Rows are points. Two turns around zero, p and q, are shown by what they do to some points. Where does a point land after both, in the order given? Backwards means that the second turn is done in reverse. Each puzzle has new turns, and all numbers are rounded.
(in the rows, 128 means zero)

Turn p:
[124 157] -> [144 103]
[123  73] -> [109 180]
[169 173] -> [110  70]
[ 96 109] -> [149 159]
Turn q:
[100 124] -> [128 156]
[105  93] -> [ 97 156]
[179 167] -> [160  72]
Where do these land?
p, then q: [ 92 111] -> [155  99]
q, then p: [189 119] -> [119 189]
q, then p: [102 154] -> [111  95]

Turn p:
[ 95 125 193 115] -> [131 163 115  64]
[142 164  80 144] -> [143 126 124 190]
[ 73 131 126 138] -> [151 166 161 119]
[140 139  80 112] -> [107 126 137 176]
[190  81 161 132] -> [108  59 104  91]
Turn q:
[127 170 111  87] -> [109 122 103  76]
[102 113 185 135] -> [125 166 180 136]
[149 122 195 146] -> [116 121 198 141]
[164  81 127 112] -> [ 88 114 121 172]
[140 129 100 133] -> [135 110 105 133]
[ 86 153  50 155] -> [194 135  61 110]
Where do these land?
p, then q: [ 86 122 125 143] -> [109 111 159 108]
q, then p backwards: [183  94 101 140] -> [188 134  90 132]
p, then q: [174  97 143 165] -> [ 94 134 107 183]
p, then q: [104 164 124 142] -> [140  88 135 111]
q, then p: [ 92 163 146  51] -> [ 87 211 125 144]

Turn p:
[148 134  82 141  85 110 155 193 196] -> [127  78  96 197  58 140 132 119  95]
[125 144 117 154 143 118  65  78 119] -> [125 191 122 126 148 156 168 132 162]
[164 190 117 147  62 123 192 191 136] -> [184  81 126 147  32 121 121 169  88]
[127 133 142  74 151 133 103 143 108] -> [127 134  91 110 161  85 116 136 133]
[112 109 110 104 179 128 151  90 124] -> [ 88 114 126  97 176 157 120 136 121]
[131 151  85 128  56 113 180 155 130] -> [156  59 138 163  78 134 143 169 124]
[117 156 141 116 127 151 110 116 141] -> [150 153 115 139 143 134 104 140 136]
[ 56 101 152 133 180 157  98 130  78] -> [103 173 173 123 209  85 128 129 108]
[151  79 131 128 120 155  95  97 110] -> [ 94 146 147 118 129 116 120 110 188]
[105  92 186 128 197 179 136  85 137] -> [101 168 160  88 187 144  62  90 118]
[187 155  95 160 103  84 158 183 127] -> [134  98 107 126  37 123 171 140  95]
[112  91 177 126 134  84  94  76 132] -> [146 141 136 103 176 142 154  63 164]
Turn q:
[123 157  69 114  87 106 170  88 165] -> [153 151 148 171  62 171 129 101 162]
[147 159 156 117 129 141 126 160  85] -> [ 93  95 133  95 119 105  98 126 107]
[161 116 151 109 167 142  69  94 136] -> [ 94 123 105 156 174 146 150 126  73]
[120 111  70  93 141 158 140 105 172] -> [148 195 130 182 113 142 117 132 112]
[163 138 149 174 173  87 158  98 119] -> [107 126  97  75 109 169 184 135 129]
[133 113 123 103 169 187 133 161 188] -> [ 98 208 112 145 160 118  87 142 122]
[110 131 143 154 154  91 152 146  63] -> [145 104 133  54 108 101 157 132 117]
[ 95 130 174 171 127 136 166 124  82] -> [115 102 131  89 106  80 165 165 156]
[181  86 146  65  91  89  72 106 153] -> [145  85  65 188 166 155 112  71 104]
[ 93 112  63 162  75 180 126 161 150] -> [174 150 182 159 136 129  77 183 170]
[ 83 154 164 145  95  92  95 165  95] -> [136  70 172  94 155  92 132  97 154]
Where do these land?
q, then p: [108  94 106 178 145 137 143 111  80] -> [131  83 109 112  84  80 116 127 103]
q, then p: [ 64 163 159 121 128 165 164 163 105] -> [195 100  99 133 157 128 168  82 119]
p, then q: [152 114  87 152 166  69  87 102 161] -> [128 179 162 158  59 111 138 163 143]
p, then q: [148 132 102 153 170 175 112 102 147] -> [103 134 200 141 138 103 116 127 134]
p, then q backwards: [100 131 178 122  53 124 154 187 165] -> [ 98 103  90  64  57 109 107 123  88]
p, then q: [172 120 165 125 183 103 133  95 185] -> [120 139 159 206  98 128 134 140  72]
q, then p: [143 159 103 134 138 156 163 137  93] -> [167 117 128 153 130  78 130 134 149]
q, then p: [120 174 121 141 126 165 130  80  61] -> [163  88 188 134 125  70 133 102 123]
p, then q: [150  84 148 103 104  79  78 174 150] -> [174 138 114 152  88 185 184 123 149]
p, then q: [123 109 111  49  67 106 116 129 133] -> [180 178  85 128 163 178 135 140 147]
